Each row is a point. Each copy is the shape, with its points in the same order, turned, moved and blurred by noise. Some copies are also mirrored. Which?

Shape (7 x 3)
| -40 | -61 | -18 |
|  20 | -47 |  19 |
|  13 |  -7 | -49 |
|   8 | -28 |   2 |
|   6 |  23 |  29 |
|  66 | -10 |  -8 |
| -22 |  42 |   6 |
Copy 1 (7 x 3)
|  51 | -54 | -26 |
|  29 |   9 | -52 |
|  29 |   5 |  26 |
|  20 |  -1 | -29 |
| -38 |   5 | -24 |
|  18 |  58 | -11 |
| -45 | -19 |   7 |
Copy 1 is: mirrored
Copy 2 (7 x 3)
| -50 | -26 | -41 |
| -29 | -37 |  25 |
| -40 |  42 |   4 |
| -25 | -12 |   9 |
|  36 |   5 |  15 |
| -25 |  15 |  67 |
|  37 |  31 | -19 |
Copy 2 is: mirrored
Copy 3 (7 x 3)
| -70 | -26 | -41 |
|  -3 |  -6 | -62 |
| -31 |  40 |  -5 |
| -10 |  -4 | -36 |
|  34 | -19 |  -1 |
|  28 |  48 | -40 |
|   9 | -21 |  33 |
Copy 3 is: only turned
Copy 4 (7 x 3)
|  55 |   6 | -17 |
|  -7 |  37 | -37 |
|   2 |  21 |  39 |
|  -4 |  19 | -15 |
| -51 | -16 | -14 |
| -49 |  57 |  11 |
| -37 | -45 |  14 |
Copy 4 is: mirrored

Shape (9 x 4)
| -30 |  34 |  20 |   6 |
|   1 |   7 |  30 |  79 |
|  24 | -18 |  29 |  53 |
|  -3 |  20 |  14 | -31 |
| -25 | -27 | -14 |  18 |
| -87 |  25 |  11 |  -5 |
|   4 |  25 | -29 |  -7 |
|  27 |  26 |  29 |   6 |
|  30 | -27 |   1 | -38 |
Copy 1 (9 x 4)
|  -4 |  37 | -47 |  24 |
|  23 | -33 | -78 |  -1 |
|  32 | -41 | -32 |   7 |
|  17 |  41 |  -3 |  32 |
| -11 |  -5 |  -7 | -24 |
| -58 |  60 | -38 |   9 |
|  28 |  46 | -13 | -15 |
|  41 |  14 | -27 |  36 |
|  26 |   7 |  40 |  16 |
Copy 1 is: only turned
Copy 2 (9 x 4)
| -20 |  51 |  -6 |  14 |
|   8 |  41 | -45 |  72 |
|  45 |  19 | -32 |  58 |
|   1 |  30 |  21 | -15 |
| -21 | -23 | -15 |  35 |
| -77 |  42 |  29 |  18 |
| -16 |  12 | -30 | -24 |
|  30 |  49 | -11 |   4 |
|  33 | -25 |  13 | -23 |
Copy 2 is: only turned

Shape (12 x 8)
| -16 |   1 |   9 | -36 |   4 |   7 |  36 |  54 |
| -22 | -30 |  15 |   3 |  -6 |   5 |  44 |  -9 |
| -14 |  -3 | -66 |  35 | -41 | -13 |  99 | -12 |
|  19 |  -7 |   3 |  75 |  24 | -55 |  19 |   3 |
|  28 |  -9 |  -7 | -33 |  23 | -13 |  14 | -47 |
|   9 |  -5 |   6 |  41 |  38 |   2 |  49 |  26 |
|  10 |   5 | -19 |  27 |  -9 |  15 |   8 |  48 |
|  -2 |  -2 |  -5 |  21 |  51 |  77 |   5 |  54 |
|   7 |  11 |   4 |  -3 |   0 | -28 | -48 |  -7 |
| -35 |  61 |  -8 |  12 | -24 |   4 | -21 | -10 |
|  -1 | -19 |  45 | -16 | -45 |  21 |  33 |  54 |
| -25 | -25 | -35 |  52 |  39 |   2 |  38 |  -8 |
Copy 1 (12 x 8)
| -26 | -39 |  14 | -21 | -64 |  35 |   3 | -12 |
| -24 | -13 |  40 |  18 | -18 |   7 |  34 | -13 |
|  11 | -75 |  54 |  34 | -23 | -56 |  48 | -65 |
|  49 | -50 |  49 |  11 |  31 |  -9 |  -5 |  31 |
|  34 |  15 | -18 |  29 | -11 |  23 |  32 | -21 |
|  20 | -21 |  59 |  -4 | -27 |  -8 | -16 |  10 |
|  -5 | -46 |   6 | -25 | -33 | -31 |  -9 |  14 |
| -19 |  23 |  29 | -60 | -54 | -28 | -32 |  10 |
|   4 | -23 | -41 | -10 |  28 |  21 |   3 |  13 |
| -33 | -41 | -25 |  -2 |  33 |  -9 | -31 | -40 |
| -64 | -44 |  10 |  18 | -63 |  11 |  10 |  30 |
|  23 | -12 |  67 | -21 |   7 | -28 |  24 | -20 |
Copy 1 is: only turned
Copy 2 (12 x 8)
|  37 |   7 |  11 |  14 |  44 | -30 |  13 | -39 |
|   6 | -29 | -21 |  32 |  21 |  -5 | -28 |  -8 |
|  32 | -50 | -20 | 114 | -17 |  22 |  28 | -29 |
|   7 | -17 | -11 |  70 |  -7 | -57 |   2 |  68 |
|  36 | -43 | -22 | -17 | -36 | -11 | -12 |  12 |
|  -2 | -32 |  10 |  54 |  13 | -60 |   4 |  18 |
| -12 |  23 |  20 |  41 |   1 | -27 |  34 |  -6 |
| -56 | -10 |  61 |   5 |  18 | -44 |  26 | -19 |
|  15 |  32 | -25 | -21 | -17 |  -9 |  11 |  47 |
| -19 |  20 | -61 |   2 |   8 |  -5 |  61 |  11 |
|  14 |  46 |  -4 |  35 |  32 | -26 | -30 | -53 |
| -20 | -59 |  12 |  54 |   6 |  -6 |  17 |  32 |
Copy 2 is: mirrored
Copy 3 (12 x 8)
|  -4 |  24 |  43 | -13 | -15 | -42 | -17 | -36 |
| -21 |  21 | -22 | -42 |   4 | -13 | -30 | -18 |
| -40 |  18 | -64 |   8 | -74 | -25 | -77 |  -2 |
|  17 |  30 | -19 |  12 |  18 |  45 | -67 |  34 |
|   3 | -31 | -36 |   6 |  30 | -26 |   7 |   1 |
|  27 |  22 |  -6 | -12 |   5 |   6 | -72 | -26 |
|  26 |  14 |  23 | -11 | -44 |  17 | -26 | -11 |
|  73 |  22 |  20 | -37 | -27 |  14 | -11 | -72 |
|  20 |   5 |  10 |  -3 |  11 |  11 |  29 |  44 |
|  34 |  34 |  -7 | -36 | -42 | -30 |  16 |  54 |
| -33 |   2 |  59 | -59 | -22 | -14 | -30 | -21 |
|  21 |  50 | -59 |  -4 |  -9 |  19 | -42 | -29 |
Copy 3 is: only turned
